Rows are points. To make a cloud, some directions were put in groups of two or more. Within a group, all points are equally far from the middle, so they leave a hole (a ring in 2 directions, a hollow ball in 3). The other directions are filled evenly. Then the cloud was stretched, turned, moved and blurred a little. Count the holes, and give their numbers of directions, smallest first.

Cloud (15 x 2)
[[ 25 -58]
 [ 48 -41]
 [-22  45]
 [-13 -61]
 [ 51  24]
 [ 53 -33]
 [ 14  50]
 [-54  -9]
 [ -8 -62]
 [-34  38]
 [ 51 -34]
 [ 59   5]
 [-37 -47]
 [-11  51]
 [-51  12]]
Holes: 1 (2)

Cloud (15 x 2)
[[ -4  64]
 [ -9 -52]
 [-41  18]
 [-43   0]
 [ 52  -9]
 [ 23  66]
 [ 29  63]
 [ 14  67]
 [ 22  66]
 [-10  60]
 [ 54   3]
 [ 21 -47]
 [ 55   7]
 [-36  30]
 [-36 -33]]
Holes: 1 (2)

Cloud (20 x 3)
[[ 54   1  49]
 [ 23 -29  -5]
 [  2 -48 -46]
 [ 41 -26 -56]
 [ 63   7   5]
 [-45 -27 -57]
 [ 77 -21 -26]
 [  4 -25  13]
 [ 51  35 -22]
 [  5 -54 -87]
 [ 25 -59 -16]
 [ 53  38 -18]
 [-18  54  87]
 [ 46 -58 -67]
 [ -4 -51 -50]
 [ 49   0   3]
 [ 10 -22 -14]
 [ 64  13 -10]
 [-69  25 -36]
 [ 15  -9  28]]
Holes: 0

Cloud (22 x 3)
[[-16 -32  56]
 [ 71 -46 -16]
 [ 24   4 -35]
 [  5  83 -34]
 [-45  72 -20]
 [  4 -39  13]
 [ -3 -92  21]
 [ 39 -15  42]
 [ 48 -17 -28]
 [-23  52 -31]
 [-23 -45 -22]
 [-62   6  68]
 [ 20 -61  -4]
 [-35  68   7]
 [ 39   3 -55]
 [  3 -59  49]
 [-44 -33  44]
 [ 38 -25  57]
 [ 48   0  -6]
 [-12 -72  -2]
 [ 29 -29  58]
 [ 26  45 -26]]
Holes: 0

Cloud (19 x 3)
[[ 30  28 -15]
 [ 15  42  61]
 [-53  70 -19]
 [ 12  25 -59]
 [  0 -37 -38]
 [ 32   6 -46]
 [-28  -7  39]
 [-28 -15  25]
 [-56  15  16]
 [-62 -10 -55]
 [-38  58  18]
 [-19  19  73]
 [-59  -5 -24]
 [ 37  36  66]
 [ 67 -41  -3]
 [-41  68 -26]
 [-65  69 -15]
 [-57  34  24]
 [ 21  42  44]]
Holes: 1 (2)

Cloud (31 x 4)
[[ -5 -58  40  17]
 [-80  19 -44 -33]
 [ 16 -28   8  74]
 [-12  75 -50 -19]
 [-38  27 -27 -84]
 [-74  10  14  -2]
 [ -1 -36 -54  20]
 [-17 -33  12 -58]
 [ -2 -21 -51 -55]
 [ 30  57 -20  -6]
 [-50  32 -15 -76]
 [-11 -19  24  82]
 [-79   8   3 -12]
 [-21 -66  31   9]
 [-20 -32 -23 -72]
 [-16  63  16  51]
 [-12  26 -51 -73]
 [-33 -66 -31 -37]
 [-75  18   8 -15]
 [-83  17 -28 -34]
 [-14 -61  31  -7]
 [-13 -47  23 -39]
 [-29  43 -51 -75]
 [-35 -62 -45 -26]
 [-17  60   6  58]
 [ -4  79  -8  32]
 [ 16   8  47 -10]
 [-27 -53 -57 -14]
 [ 42 -12  22  34]
 [ 26  66   9   9]
 [ 27   8 -44 -22]]
Holes: 2 (2, 2)

Cloud (29 x 4)
[[ 22 -27   2 -20]
 [  8   7  60  37]
 [  1   0  24 -35]
 [-16  35 -45 -20]
 [ 12 -19 -11 -21]
 [ 19  20  43  21]
 [ -5   2  46  -2]
 [-14   0  -9  49]
 [  5 -28  10 -39]
 [ -3 -20  37  50]
 [ 14   1  56  43]
 [  0 -51   0  36]
 [-28  -9 -50 -34]
 [ -6 -33 -10  36]
 [-24  45 -32 -28]
 [-34 -22 -22 -23]
 [  1   1  68  16]
 [ -9   4  16 -65]
 [-17 -24 -20 -49]
 [-23  20 -44 -34]
 [ -8  32  76   5]
 [ -9 -26  27  -6]
 [-27  16  -3 -61]
 [-29   5  29 -20]
 [-22 -19   5  48]
 [-19  42   3 -31]
 [ -8  16 -45 -33]
 [-13  12  95  -7]
 [ 31  12  12 -13]]
Holes: 0

Cloud (46 x 6)
[[-41 -44  32  32  -9  -1]
 [-37  35 -17   4   7  25]
 [ -5  41  30  -3  27 -16]
 [ 18  10  -8   2 -32  -2]
 [  3  30 -12  35 -10  23]
 [ -8  46  -3 -13 -11 -34]
 [-37   8  21  -5 -34  24]
 [ 16  10 -24  20  26   3]
 [ 26  11  41  20   1 -24]
 [-30   0   1  22  10  12]
 [ -8  -1 -35  29  12 -43]
 [ 28  24 -38  28 -37 -21]
 [ 15  44  49  36  10   4]
 [-22 -25   4  18 -29  12]
 [ 10 -15   8  34 -26 -38]
 [-13 -41  27  34  32  18]
 [  7  52 -12  29  16 -20]
 [-10   9  26  48  12  48]
 [ -8  18  23  -3 -15 -57]
 [ 15  24   6  19 -32 -34]
 [ 35  22  33  60  -9  52]
 [-52 -14  -2  25  -9  18]
 [  6  24  45  40  -1  17]
 [ -9  -6 -19  -3 -24   0]
 [  2 -12  18 -10 -15 -60]
 [-40 -34  -8  25  11 -22]
 [ -9  43  12  -4  31 -31]
 [  7 -12  -2 -11  -2  24]
 [ 38  25  31  33  18 -13]
 [ -7 -12  13   4   7  34]
 [  6 -22  14  11  18  17]
 [-51 -10  -3  -4   9 -34]
 [ -7  23  21  67  18  35]
 [-10  13 -28 -16  -8  -6]
 [  5  -5  19  15  31   0]
 [ 13   5  -9  33 -24  23]
 [ -2 -14 -22  30 -36  16]
 [ 40   6   2  -8   3 -12]
 [ 36  34  -1   9  27  -7]
 [ 10  11 -26  38  23 -47]
 [ 29  -9  26  42 -43 -19]
 [-16 -22  -4   7  -1  17]
 [-18  32  20  56  11  -5]
 [ 29   9  -7  24 -22 -12]
 [-31   1  25   5  23  40]
 [-95   8  -6  -9  33 -27]]
Holes: 0

Cloud (50 x 6)
[[  2 -39 -41 -38   1   6]
 [ 43 -17 -65 -19  -2  16]
 [-52 -73 -52  -9  18  -5]
 [ -8 -13  22 -10  50  50]
 [ 15  44 -19   1 -28 -33]
 [ 42 -20  20  33  11  28]
 [ 24 -20 -42  26  36 -37]
 [ 26 -52   5 -43 -13 -14]
 [-39 -95  -6 -25  42 -19]
 [-65 -21 -23 -27   4  -5]
 [-37 -53 -53  18  -2   8]
 [ -7  -8  40  21  28  59]
 [  2  33 -47  40  54  26]
 [-25  36 -19  -9  19 -32]
 [-43 -67  -1  40   2 -44]
 [ -2  35 -17  37  31  60]
 [-33 -63 -16  -3 -40   3]
 [ 69   3 -20  -5  34 -23]
 [-32 -47  25 -14  69  21]
 [-46  25   5  67  65  -1]
 [ 63 -44 -20 -30   0  18]
 [-20 -17 -74  30  32 -29]
 [ -1  -3  17  58  32   0]
 [-39 -33  52  42 -12  12]
 [ -9 -17 -68  18  38 -43]
 [ 23   9 -62  10 -25 -40]
 [ -2  16 -52 -25  21 -11]
 [ 45 -27  17 -46  -4  -1]
 [ 19 -58   0  23   6  18]
 [ 53 -26 -30  -2  18 -39]
 [ 15 -61 -13 -23  30  13]
 [ 22   6 -56  45  29 -21]
 [-18 -35  23  38  -9  43]
 [-91 -38 -24  30 -14   3]
 [ 20  16  61  16  -5  54]
 [ 52  -9 -31 -11  21 -43]
 [ 31  15  40   7  46  15]
 [-58 -18  18  63   4 -30]
 [-56   4  -4  46  34  53]
 [-21 -32 -18  35  11  45]
 [-59  28  -6  25  72  46]
 [-18 -23 -71   5  -5 -19]
 [ -3 -35  14 -21  56 -23]
 [ 25 -34  24  16 -68  12]
 [ -1 -42  14 -30   5 -42]
 [ -2  -2 -36  29  73 -25]
 [ -1 -47  13 -15  59  -3]
 [-29 -17  27  58  44  -1]
 [-38  -2 -52 -19  56 -12]
 [-50  16  12  59  79  -4]]
Holes: 2 (2, 3)

Cloud (76 x 8)
[[ 31   1 -40  10  36  14  48  23]
 [ 63  -1  16  14   8  93 -10  21]
 [ 13 -58 -62 -23   2 -49  30  19]
 [ 23  14  15 -21   3  57  25 -35]
 [  2 -17 -77 -26   1 -57  28  25]
 [ 23  -4 -38  26 -36  23   5 -43]
 [ -7 -33 -49 -41 -27 -48  59  55]
 [ -2 -15  -7   0 -18   4 -54 -28]
 [ -4   9   9  68  33  59 -13 -17]
 [-11   0  31  18  20  85 -19 -32]
 [ 58  -7 -20  -5 -29   6   3 -59]
 [  2 -37  35 -10  33  30   5  19]
 [-17  -6 -13  55  16   2   1 -59]
 [-31  -7   3  50  29  18 -18 -30]
 [ 41  10  34  23  28  70 -48 -26]
 [-17  19  17  18  -8  -2 -16 -38]
 [-20 -12  42  53 -13  40  19  -5]
 [ 48  -8  62  21  14  32 -46 -14]
 [  2 -67 -30 -33 -24 -15 -13  -9]
 [  0 -46  45  32  14  27  16   0]
 [ 43  14  18 -19  41   6  33   9]
 [ 14  37  10  29  -1   0  -2 -35]
 [-16 -30  15  -5  -6  88   3  22]
 [ -1 -42 -51  33  -9 -49 -12 -12]
 [-39 -32 -66 -48  -7 -51  30  46]
 [ 10 -20 -71  13  -2  17  30  39]
 [  5  -1  29 -88 -30  15  18  53]
 [-52 -53 -54  11 -13  20  26  13]
 [ 56 -37   7  23 -13 -32 -22   7]
 [ -6   7   4 -30  18 -51  23  12]
 [ 59 -20  17  44 -17  17  58 -35]
 [ 46 -24 -15  73   0  14  46 -59]
 [  0  29 -16   0  41  38  13  36]
 [ 57 -13  36  10   4  -7 -14  40]
 [ 19   2 -42 -50 -62 -26  18  19]
 [  2 -33  52  17  28   5 -21 -19]
 [ 31  -9 -15 -67  19 -28 -19  12]
 [-18 -59   8  -8 -11 -58 -11  25]
 [ 50  16 -14  20 -17  54   7 -51]
 [ 50   5 -10  79 -13  15  30 -45]
 [ 27 -17  64  42  18  36  14 -45]
 [ 46 -10  34  49  19   0 -24   4]
 [ 35 -12 -59 -11  -2 -46  61  -9]
 [-22 -52  29 -34 -19 -16 -37 -20]
 [  8  19 -38 -68   4   9   4  17]
 [ -4 -51  -5  37 -33 -22   6  18]
 [-17  29  16 -33   4  33  29  52]
 [ 40   4 -47  47  24   9  -3   8]
 [ 16   4 -26 -43 -39  25  29  78]
 [ 14 -39  21 -30 -57  15  25 -11]
 [-18 -19  43  58  -6  33  15  -5]
 [ 56  -8  26 -25 -33  37  47  -3]
 [ 36 -12  43 -18 -62   1 -18 -14]
 [ 23  -6  34  65  33  18 -17 -13]
 [-83 -53 -14  -5 -29  -7  16  -8]
 [ 52 -38 -26  -1 -29 -35  33 -60]
 [ 53   3 -13  24 -17  50 -41   5]
 [-18 -11  40  33 -35  44 -10  11]
 [ 95   8  12  37 -21  -8  44 -22]
 [-22 -19 -23  31  48   7   2  -6]
 [ -5  14  28  64  19  65 -21 -19]
 [ -6  26  36  26   6   7  16 -21]
 [ 24 -11  42 -36 -45 -29 -28 -30]
 [ 33  23  -2 -11 -24  -5  -9  72]
 [-54 -14   6 -33   4  14 -38  39]
 [-19 -13 -18 -61 -39  -2   5  86]
 [-16 -12 -34   9 -15  16  -4 -53]
 [ 17  -4 -53 -48   9  43   8  30]
 [ 73  29  25  10 -48  42  -4 -13]
 [ 46 -11 -36 -48  22 -40  14  -1]
 [  4  10  32  -6 -55  27  22  22]
 [ -2  18  -3 -23  35  79  -9  36]
 [ 76 -21  -5 -23 -12  25  18  46]
 [ 81  23  16 -14  36  19 -30   8]
 [-26 -14 -27 -56 -49 -42  40  56]
 [ 26 -13 -56  -8 -29 -23  22  60]]
Holes: 3 (2, 2, 4)
